Each row of a before or after table is a point. The points were changed in one or more steps. Then noise was added and the rows were shuffled. The steps act on columns, c1 being the first. Name the steps. A step turns or swaps two columns, mirrors them in a line or flattens them onto one, adds a multiple of one to another, or multiplies or shifts one. Angles are multiples of 10 degrees, from the lower column toward the higher: turns from -170 to 170, lines from 10 to 170 but not 90. Use the fewest steps. Two steps may share a column if one is a turn and the other turns, adds or multiplies; they go together, in the order done. Otherwise the lowest column goes first.

Before (12 x 3):
[[ -0.8   4.4  -1.9]
 [ -6.9   3.8  -4.4]
 [  3.8   0.2  -1.7]
 [  2.1   3.4   2.8]
 [ -2.5  -4.8  -6.7]
 [ -2.2   1.3  -3.9]
 [ -1.7  -6.2 -11.3]
 [  3.4   3.5   4.9]
 [  1.0   0.5  -1.3]
 [ -0.3   5.5   4.6]
 [ -1.1  -6.4  -3.8]
 [  6.8   2.8   0.6]]
After:
[[ -2.0  -6.7 -18.1]
 [  6.5   2.9   0.9]
 [ -1.1  -6.5  -6.1]
 [ -2.2  -4.7 -10.6]
 [ -2.2   1.4  -5.8]
 [  3.5   3.7   8.2]
 [  3.7  -0.5  -2.9]
 [ -0.3   5.5   7.1]
 [  2.1   3.6   4.7]
 [ -7.0   3.8  -7.0]
 [ -0.6   4.8  -2.9]
 [  0.7   1.1  -1.8]]
Steps: multiply c3 by 1.6

Before (12 x 4):
[[-3.9 -0.8  2.3 -5.7]
 [-5.4  2.7  2.0  5.3]
 [ 7.4 -5.3 -0.9 -3.5]
 [-6.8  3.8 -7.1  0.2]
 [-3.4  1.7  2.1  1.4]
 [-8.8 -3.6 -4.1  4.9]
 [ 3.5 -7.7 -0.3 -5.3]
 [ 1.8 -3.4 -2.3 -9.2]
 [-2.1  0.6 -6.7  0.0]
 [ 2.0 -5.0  1.6  3.6]
 [-7.0 -1.0 -1.2 -1.9]
 [-4.0 -1.7 -1.7  5.3]]
After, 12 rows:
[[  7.8  -5.8  -1.1  -5.5]
 [  2.7  -6.3   1.8   5.6]
 [  2.9  -8.4  -0.5  -8.5]
 [ -8.9  -4.3  -4.2   7.8]
 [ -3.8  -1.9   2.1  -9.1]
 [ -7.3   2.7  -7.3  -0.1]
 [ -3.6  -3.0  -1.9   9.0]
 [ -2.5  -0.3  -6.3   0.3]
 [  1.4  -4.3  -2.0 -14.9]
 [ -3.2   0.7   2.3   2.3]
 [ -5.5   1.6   2.1   9.1]
 [ -6.7  -1.7  -0.6  -3.4]]
Steps: shift c2 by -1.0; multiply c4 by 1.6

Before:
[[ 9.4  1.9 -4.6  3.3 -4.5  9.0]
 [-5.0 -1.0  5.2  2.2 -4.3  4.9]
 [-4.0 -2.9  1.9  0.7  4.0 -0.9]
 [-5.3  0.1 -4.3  3.5  0.7  1.0]
 [ 3.6 -1.6  0.7  4.9  4.0  0.9]
 [-4.0 -4.6 -3.4 -1.0  5.0  5.5]
 [-3.5  0.7  1.1  4.4  5.5 -1.9]
 [ 8.3 -2.8  1.1  2.8 -0.9 -1.3]
 [-5.0 13.8  4.0  1.1  1.6 -2.9]
 [-1.4 -4.2 -3.9  0.3  5.2 -2.2]]
After (10 x 6):
[[-3.9 -2.2 -2.5  2.1  0.5 -3.9]
 [-3.9 -4.5 -3.4  1.8 -7.4 -1.8]
 [-3.3  3.1 -1.5  3.8  0.2 -5.6]
 [-0.7 -3.3  1.9  2.7 -3.5 -5.5]
 [ 9.3  3.3 -1.3  2.1 -7.1  8.8]
 [-5.1  1.8  1.7  3.1 -4.1 -0.3]
 [-5.1 12.5 -1.0 -6.3  4.1 -2.8]
 [ 3.6  1.0 -2.6  5.2 -1.1 -2.9]
 [-5.0  0.3 -4.6  2.8  2.9  6.1]
 [ 8.8 -1.3  0.5  3.7  2.0  0.0]]
Steps: turn c2 and c4 by -30 degrees; turn c5 and c6 by -60 degrees; turn c3 and c5 by 130 degrees

Before (11 x 9):
[[ -2.2   2.0  -3.6  -4.1   0.1   1.5   0.8   1.2   0.6]
 [  0.4  -1.7  -7.8   1.4  -1.5   4.0  12.6   0.5   2.5]
 [ -2.3   1.3  -1.2  -3.8   4.9  -8.9  -5.0 -12.3   3.5]
 [  2.5  -1.6  11.3  -0.8   4.4  -4.2   1.5   4.6   0.0]
 [  0.5   1.4  -3.9  -0.1   0.8   5.8   4.9   0.9   9.7]
 [  2.3   2.3   5.4  -3.3   1.7   0.1  -0.8  -1.8  -1.3]
 [ -6.4   1.4  -0.8   2.9   4.7  -1.4  -2.6 -10.3   0.0]
 [ -4.8   4.3  -7.2  -0.1   6.1   3.2  11.0   0.4   6.0]
 [  1.8   6.5  -7.2   2.3   1.2   1.2   5.4  -2.3   3.0]
 [  3.8   0.3   2.2  -5.2   8.3   5.7   1.2  -1.2   0.5]
 [  1.6  -1.1  -7.2   3.2   3.3   2.4   4.8   4.6   1.5]]
After, 11 rows:
[[  4.3  -2.1  -7.2  -3.5   6.3   3.0  10.9   0.2   6.2]
 [ -0.3   3.4  -7.1  -0.7   3.3  -1.8   4.9   4.4   1.6]
 [  3.5   1.5  -0.9  -2.8   4.7   5.3  -2.7 -10.4   0.1]
 [ -0.8  -4.7   2.4   2.1   8.3  -4.5   1.1  -1.3   0.3]
 [ -2.9   0.3  11.3   1.7   4.2  -0.7   1.6   4.8   0.0]
 [  0.9   2.1  -7.8   0.8  -1.5  -1.3  12.7   0.6   2.6]
 [  1.8  -4.6  -3.6   0.4   0.0   1.4   0.6   1.2   0.6]
 [  1.4  -0.7  -4.1  -1.1   0.9  -1.8   4.7   0.9   9.8]
 [ -1.7  -4.0   5.4  -0.4   1.6  -1.8  -0.7  -1.9  -1.1]
 [ -0.8  -1.2  -7.3  -6.9   1.4  -1.6   5.4  -2.5   3.0]
 [ -1.3  -4.0  -1.2   0.7   4.8   3.9  -4.9 -12.1   3.5]]
Steps: multiply c6 by 0.4; turn c1 and c6 by -130 degrees; turn c2 and c4 by -120 degrees

Before (12 x 11):
[[-0.8  4.1 -4.6 -1.8 -0.6 -7.4 -3.6  5.8 -0.8 -2.3 -3.7]
 [ 5.2  0.0  0.1  5.0  1.9 -1.1 -1.2 -4.6 -1.1  0.8 -4.2]
 [-1.4  1.4 -0.3 -2.5 -0.7  0.4 -3.7 -3.7 -3.4 -4.4  4.2]
 [-0.8 -4.4  5.7 -5.5  1.0  0.7  4.6 -7.5 -4.5 -7.9 -6.5]
 [-4.6  2.4  7.3  4.8 -0.1 -4.6  2.6 -1.5  3.0  1.5 -2.1]
 [-5.6 -2.4 -3.7  6.8 -2.9 -4.3  4.0 -2.9  0.9 -7.7  4.8]
 [-4.4 -1.4  2.8  0.3  1.4 -4.8  4.1 -3.2  8.8  2.6 -2.6]
 [-1.2 -4.2  0.5  2.2  3.8  1.8 -2.2  5.3 -3.1 -8.7  0.1]
 [-2.9  1.8 -3.3  7.0  4.5  1.2 -0.4 -2.9 -5.5  2.5  0.3]
 [ 2.6  1.4  0.2 -3.7 -3.8  1.2  8.7  4.6 -9.1 -1.2  2.8]
 [-0.5  3.9  0.2 -3.3  3.0 -6.1  4.4  5.6 -4.6 -5.2  7.1]
 [-4.9  7.2  9.3  2.3  8.7  3.5  5.2  3.7 10.0 -5.9 -5.0]]
After, 12 rows:
[[ -4.3  -0.8   2.8   0.4   1.0  -4.9   3.7   9.6  -2.2  -2.7  -2.8]
 [ -4.9   2.9   7.3   4.9   0.1  -4.6   2.6   3.7  -0.1  -0.3  -2.7]
 [ -0.8  -6.6   0.4   2.3   3.8   1.6  -2.6  -5.1  -3.2   6.7  -0.1]
 [  5.1   0.5  -0.1   5.0   2.0  -1.1  -1.0   1.5   4.4  -0.9  -4.4]
 [ -1.1   0.3   0.2  -2.0  -0.1   0.1  -3.6  -1.1   5.1   4.6   4.1]
 [ -5.3  -4.7  -3.8   6.8  -3.0  -4.9   4.1   2.3   1.8   6.1   4.8]
 [ -2.2   2.5  -2.9   7.3   4.4   1.0  -0.2  -3.1   5.3  -2.0   0.4]
 [  2.4   0.9   0.4  -3.6  -4.1   0.7   9.0 -10.2   0.7   1.2   3.4]
 [ -5.0   5.2   9.4   2.5   9.5   3.5   5.4   6.9  -7.9   7.8  -5.0]
 [ -0.5  -6.8   5.3  -5.5   1.2   1.1   4.8  -0.1   8.8   6.3  -7.3]
 [ -0.3   1.7   0.2  -3.5   3.0  -6.1   4.2  -6.4  -2.4   6.5   7.2]
 [ -0.7   3.2  -4.9  -1.7  -0.8  -7.4  -3.8  -3.8  -4.7   3.6  -3.9]]
Steps: mirror c2 and c10 in the line at 10 degrees; turn c8 and c9 by -120 degrees

Before (13 x 12):
[[ 3.9  4.0  0.4 -3.1 -2.6 -0.3 -4.7  6.9 -1.0 -0.7  5.9  1.2]
 [ 4.0  2.2  0.4  6.8  4.9  2.8 -3.0  1.7 -2.0  2.0  0.4 -1.2]
 [-0.5  0.1 -2.3  5.1 -3.7 -3.8 -4.4  6.0 -0.3  2.8  0.6  7.2]
 [ 3.0  2.5  3.1  0.1 -0.8  3.8 -1.8 -1.0  1.7 -4.2 -1.2  6.5]
 [ 2.1  3.6  0.1  5.2 -5.6 -8.1 -4.0  1.2 -3.3 -3.6  0.2 -1.8]
 [-0.8  6.1  2.3  0.2 -5.9  4.4 -0.5  3.7 -4.3  1.6 -2.4 -0.6]
 [ 4.1  2.1 -1.4  0.1 -8.3  4.2  7.6 -2.0  1.4  2.8  4.9 -0.4]
 [ 2.4  5.5 -1.5 -2.4 -2.1 -1.6 -4.3 -3.4 -7.3  2.5  1.4  6.2]
 [ 3.7 -0.3  0.8 -3.5 -0.5 -1.0  0.4  1.1  0.0  3.1 -4.3 -1.4]
 [ 0.3 -5.9  2.6 -0.7 -4.9  3.1  1.6  3.2 -5.8 -1.5  5.5  2.7]
 [-0.3  4.9 -0.3 -1.1 -1.3  3.1 32.6  1.5  0.1 -1.0  4.6 -2.3]
 [-0.7  3.4 -7.7 -2.2 -1.2  3.5 -1.1 -1.1 -1.7 -2.7 -1.2 -0.2]
 [-4.7  2.4  2.9 -1.2 -1.2  0.2 -4.4 -1.2  0.9  2.0  3.7 -0.3]]
After, 13 rows:
[[  4.7   2.1   7.2  -0.7  -8.1   4.2  -2.7  -2.2   1.4 -10.3  -1.5  -0.5]
 [  1.4   0.2  -2.0   3.3  -2.4  -3.8   6.0   6.1  -0.4  -5.0   1.2   7.3]
 [ -0.9   2.6  -1.3   6.4   2.0   2.5   4.2   2.2  -2.0  -3.9   0.8  -1.0]
 [  1.3   5.4  -4.1  -2.7  -2.8  -1.7   2.3  -3.4  -7.0  -5.7   0.5   6.2]
 [ -0.5   2.3  -5.3   0.2   1.3   0.1  -0.3  -0.8   1.0  -8.1  -1.4  -0.1]
 [  2.6   3.6  -2.5   4.7  -5.1  -8.1   3.9   1.2  -2.9   5.4  -2.4  -2.0]
 [  0.8   2.2  -2.9   1.4  -2.0   3.7  -1.4  -1.0   1.6   8.0  -1.9   6.3]
 [  2.2   4.0  -5.2  -2.5  -3.5   0.3   0.8   7.1  -1.1  -6.1  -4.9   1.1]
 [  2.2   6.1  -1.4   1.6  -4.0   4.2  -1.2   3.9  -4.4   0.9   3.1  -0.9]
 [  0.6   5.4  28.2  -1.0  -1.0   3.0 -16.5   1.2  -0.1  -3.9  -4.1  -2.0]
 [  2.5  -6.0   0.2   0.6  -4.1   3.2  -2.8   3.2  -6.0  -4.6  -5.1   2.8]
 [  0.5   3.5   1.8  -5.6  -0.7   3.5   4.9  -1.2  -1.8   5.4  -1.1  -0.1]
 [  1.0  -0.3  -0.9  -3.1  -1.8  -0.9  -2.2   1.1   0.5   1.1   5.7  -1.5]]
Steps: flatten c1 and c5 onto the line at 120 degrees; turn c3 and c4 by 30 degrees; turn c3 and c7 by -120 degrees; turn c10 and c11 by 140 degrees; multiply c10 by 2

Before:
[[  1.8   1.2   7.0  -0.1  -4.9  -5.9  -4.8   5.1   8.9   0.4   0.2  -0.8
   -2.0   6.3]
 [  3.9  -1.7   6.9  -0.1  -1.5  -5.9   3.2  -6.3   7.1  -1.3   1.3  -2.4
   -0.7 -14.8]
 [  3.3  -1.0   0.2   3.0   1.6  -5.8   6.3  -0.5  10.2   1.0   1.0  -1.5
   -5.1  -1.5]
 [  2.5  -1.8  -1.5   3.4  -4.9  -0.7  -1.4   0.7   1.4   0.5  -1.1  -4.2
    1.8  -4.1]
 [ -7.3  -1.1   6.8 -12.5  -4.4  -4.6   0.8   4.2   0.2   3.0  -3.7   2.4
   -3.5   5.7]
 [  4.3   1.9  -5.3   1.0  -3.6  -6.0  -0.2  -0.7   1.6   1.3   3.0   3.7
    2.8   1.6]
 [ -2.2  -4.5   4.2   1.7  -3.5   1.4  -2.0  -4.1   0.8  -3.6   3.8  -0.4
    4.6   2.0]
 [ -0.5   3.7   6.9   3.0   1.8  -5.7   2.6  -2.5   0.6  -2.1  -2.5  -1.1
    0.9   5.2]
 [  1.0   0.8  -6.3   3.0  -4.9   0.9  -2.1  -5.0   7.3   3.1  -5.0   2.3
   -2.0   6.2]
 [  0.6  -4.2   0.1 -12.0  -0.6  14.6  -1.1  -5.2   2.2   1.3  -8.8  -0.5
    5.3   1.3]
 [ -2.8   1.8   6.0   1.7   2.4  -0.3  -3.8  -0.7   3.0   1.8   1.9  -1.6
    1.6  -1.9]
 [ -4.5  -3.3  -3.2   0.1  -5.0   1.8   0.7   1.0  11.6  -4.8  -6.6   6.6
    5.9   3.9]]
After, 12 rows:
[[  5.1   1.3 -10.9   0.3  -3.7  -5.4  -0.1  -0.6   1.7   1.4   0.4  -0.1
    3.0   0.9]
 [  1.3  -2.0  -3.1   3.4  -5.2  -0.9  -1.4   0.4   1.3   0.4   2.2  -8.0
    2.0  -3.6]
 [  1.1  -4.8   8.6   1.1  -3.2   1.7  -2.3  -4.0   0.6  -3.9  -5.2  -4.5
    5.3   2.4]
 [ -8.0  -1.1  13.0 -12.2  -4.7  -5.2   0.4   4.3   0.2   3.0  -1.4  -1.7
   -3.5   5.6]
 [ -7.7  -3.1  -6.4   0.3  -4.9   2.1   0.2   0.6  11.3  -4.9   2.5   2.5
    6.0   3.8]
 [  3.5  -1.5  14.0  -0.2  -1.7  -6.6   3.4  -6.3   7.0  -1.5   1.8  -6.4
   -0.6 -14.9]
 [ -2.5   0.7 -12.9   2.5  -4.2   1.6  -2.4  -6.0   6.8   3.2   4.4  -1.7
   -2.4   6.4]
 [ -1.1   1.6  11.6   2.2   2.2  -0.4  -3.7  -0.7   3.8   1.4  -3.4  -5.7
    1.7  -2.7]
 [ -5.7  -4.0  -0.3 -11.9  -1.2  14.7  -1.1  -5.5   2.2   1.0   6.8  -4.3
    6.0   1.4]
 [  3.1  -1.2   0.5   3.8   1.7  -5.4   7.3  -0.3   9.2   0.6   2.5  -5.1
   -5.6  -1.2]
 [  1.5   1.6  13.6   0.5  -4.9  -6.1  -5.1   5.1   8.7   0.8   0.7  -5.3
   -2.5   6.4]
 [ -1.8   3.6  13.4   3.0   1.8  -6.1   2.2  -2.0   1.0  -1.7   1.7  -4.8
    0.9   5.1]]
Steps: mirror c1 and c11 in the line at 20 degrees; multiply c3 by 2; shift c12 by -4.0

Before, 8 rows:
[[ 0.1 -2.8  4.8  6.6 -3.6 -6.1 -7.4 -1.7  1.4 -4.3 -2.0  2.4  8.3 -1.3
  -1.6 -0.5 -0.9  2.9]
 [-1.0 -2.5  2.0  3.4 -5.2 -0.7  7.5 -5.6  3.0  1.7  3.3 -3.9 -4.0 -2.7
  -1.2  4.8 -0.9 -4.0]
 [ 6.9 -2.0 -3.7 -3.5  3.6  2.6  0.1  1.7  7.6 -5.2 -2.4 -2.1 -6.1  2.3
   7.6 -3.4  1.8 -7.0]
 [-7.0 -1.7  0.6 -5.0  7.4 -8.0  1.7  4.2  5.6 -1.0 -3.2 -3.4 -7.1 -7.6
  -4.9 -5.0 -7.2 -0.7]
 [-7.1  4.3 -5.0 -2.0 -2.3 -7.9  1.5  3.9  2.2 -3.2  4.1  5.2  6.1  0.0
  -1.2  3.2  0.6  5.0]
 [ 5.9 -8.5  3.4 -3.3  0.9 -8.7  1.6 -4.4  1.6  2.6  3.3  6.4  0.9 -5.9
  -3.8 -2.6  6.6  3.5]
 [-3.8  2.4 -4.0  6.7 -4.8 -5.1  2.0  4.1  4.0  0.5  0.1 -1.1 -1.9  0.0
   2.7  3.9 -0.5 -4.8]
 [-2.6  4.4  1.8  5.2  2.5 -1.3 -5.6 -7.4  3.5 -4.8 -5.0  3.6 -0.3  5.4
   0.2 -1.0 -5.6  3.0]]
After (8 x 18):
[[-6.5 -2.2  1.1  0.1  7.4  9.4  7.0  4.3  0.9 -1.3 -4.5 -3.5 -6.1 -5.6
  -4.9 -4.6 -7.7  1.1]
 [ 5.7 -8.7  4.0  1.2  0.7  7.6  7.4 -4.6  3.9  2.4  3.8  6.5  0.7 -8.9
  -3.4 -2.0  5.9  5.0]
 [-3.4  2.3 -3.9 10.0 -4.9  6.3  8.5  4.3  0.2  0.8 -0.6 -0.8 -2.0  1.0
   2.6  4.7 -0.5 -3.4]
 [-0.1 -2.5  5.2  9.1 -3.4  5.7 -1.0 -1.2  3.2 -3.6 -0.3  2.5  8.3 -3.1
  -2.0 -0.5 -1.2  5.0]
 [-2.7  4.1  2.3  6.5  2.8  3.3  0.1 -6.8 -1.5 -4.7 -5.0  3.8  0.3  3.9
   0.6 -1.6 -6.0  4.9]
 [ 7.1 -2.3 -3.4 -1.6  3.2  3.1  5.8  1.5 -7.3 -4.8 -3.2 -2.3 -6.0  3.2
   7.9 -3.3  1.8 -4.8]
 [-7.3  3.8 -5.1  1.7 -2.1  7.7  7.3  4.0  3.6 -3.0  5.4  5.1  5.1 -2.4
  -1.5  3.4  0.9  7.3]
 [-1.1 -2.4  1.9  4.2 -4.9  2.8 14.0 -6.0 -1.6  1.2  2.9 -3.8 -5.1 -1.4
  -0.7  5.1 -1.0 -2.1]]
Steps: turn c6 and c9 by -140 degrees; add 0.5 times c6 to c4; shift c7 by 6.0; turn c11 and c13 by -10 degrees; add -0.5 times c12 to c14; shift c18 by 2.0

Before, 9 rows:
[[ -1.9  -3.7  -1.2   0.3   7.3   8.2  -6.3   3.3   9.0   1.8  -6.4  -1.5
    2.5   5.3  -3.5   3.7  -0.3  -1.7  -5.2   5.7]
 [ -0.4   2.1   4.5 -10.5  -2.6  -3.6  -2.7  -2.2  -0.9  -2.9  -4.4  -7.4
    0.4   3.8   0.5   1.5   4.5  -4.9   2.9   4.1]
 [  3.8   2.8   8.0   2.8   0.7  -0.1   1.2  -4.6   0.6   0.8   4.6   1.0
    3.1   1.3  -6.5   2.3   0.1  -0.9   7.1  -2.8]
 [ -6.9   2.3   6.6  -7.0  -5.5  -1.1   0.9   6.9  -2.9   2.2  -4.2   4.0
    2.1  -1.1   4.3  -2.0   2.4   7.2  -3.7   5.1]
 [  2.4  -2.8   2.9  -2.8  -2.0   1.9  -0.6   2.3   9.1  -2.6  -4.4  -2.4
   -1.4   0.8  -1.4  -4.9  -1.5  -2.9   4.5   3.5]
 [ -5.8   3.8  -2.6   2.9  -3.5   1.7   5.0  -2.3   3.6  -2.9  -0.4  -0.7
   -1.3  -4.2  -7.5  -5.8  -1.2  -0.3  -2.5  -8.2]
 [ -5.1   0.5  -2.6   2.4   1.3   8.5  -6.8  -6.3  -4.1  -2.3   1.3  -2.9
   -0.2   6.9   2.6   0.5   6.3   0.2   4.8   2.9]
 [  6.1  -0.3  -2.0  -8.3   2.2  -0.6  -6.7  -3.4   3.5  -0.1  -5.3  -7.2
   -4.1   5.7   3.0  -3.0   0.3   2.4  -0.7  -6.1]
 [ -5.9   5.2   9.2   1.9   3.7   5.8   2.9   3.4   9.2   8.8  -7.0  -4.2
   -1.3  -3.7  -5.2   3.7   3.0   7.0   1.8  -7.1]]
After:
[[  1.4  -0.2  -4.9   1.7   1.1  10.9  -7.1  -6.5   1.6  -4.4   1.2  -2.6
    0.0   6.5   3.3  -5.7   7.5   0.4  -2.1   2.3]
 [ -1.8   2.3   1.7 -10.5  -1.9  -5.0  -2.7  -2.2  -4.4   2.0  -4.4  -7.0
    0.0   3.7   0.7  -1.6   5.6  -4.7  -1.2   4.3]
 [  7.5   3.9   3.0   2.7  -3.8   1.7   4.6  -2.5   3.4  -5.5  -0.1  -1.8
   -1.5  -3.6  -8.1  -3.7  -3.1  -0.3  -0.7  -8.1]
 [  0.9  -0.5   3.0  -8.2   2.4  -0.4  -6.9  -3.6   2.9  -2.5  -5.5  -6.5
   -3.6   5.4   3.1   7.4  -0.3   2.2  -0.3  -5.9]
 [ -2.9  -4.0   7.5   0.5   7.0  11.1  -6.6   3.1   4.0   0.5  -6.4  -2.2
    3.0   4.7  -3.2  -3.2  -4.5  -1.9  -3.1   5.3]
 [  4.4   2.9  -0.6  -7.3  -5.4  -1.1   0.8   7.1  -7.1   9.2  -4.2   4.5
    2.0  -0.9   4.7  -5.6  -1.8   6.4  -4.4   5.9]
 [ -1.3   5.9  11.5   1.4   3.6   7.7   2.3   3.8  -5.9  18.3  -6.8  -4.6
   -1.6  -4.4  -5.8  -6.4   3.6   7.3  -0.8  -6.9]
 [  3.4  -3.3  10.1  -2.5  -1.9   2.2   0.1   2.4   0.5  -0.4  -4.6  -2.5
   -1.5   0.7  -1.1   4.3   1.6  -2.6   3.6   3.2]
 [ -3.3   3.0   3.3   3.3   0.8  -0.6   1.3  -4.2  -7.8   8.9   4.4   1.7
    3.1   1.5  -6.6   2.4   5.6  -0.7   3.9  -2.6]]
Steps: turn c1 and c16 by 110 degrees; add 1 times c3 to c10; turn c3 and c9 by -70 degrees; multiply c6 by 1.3; turn c17 and c19 by -50 degrees
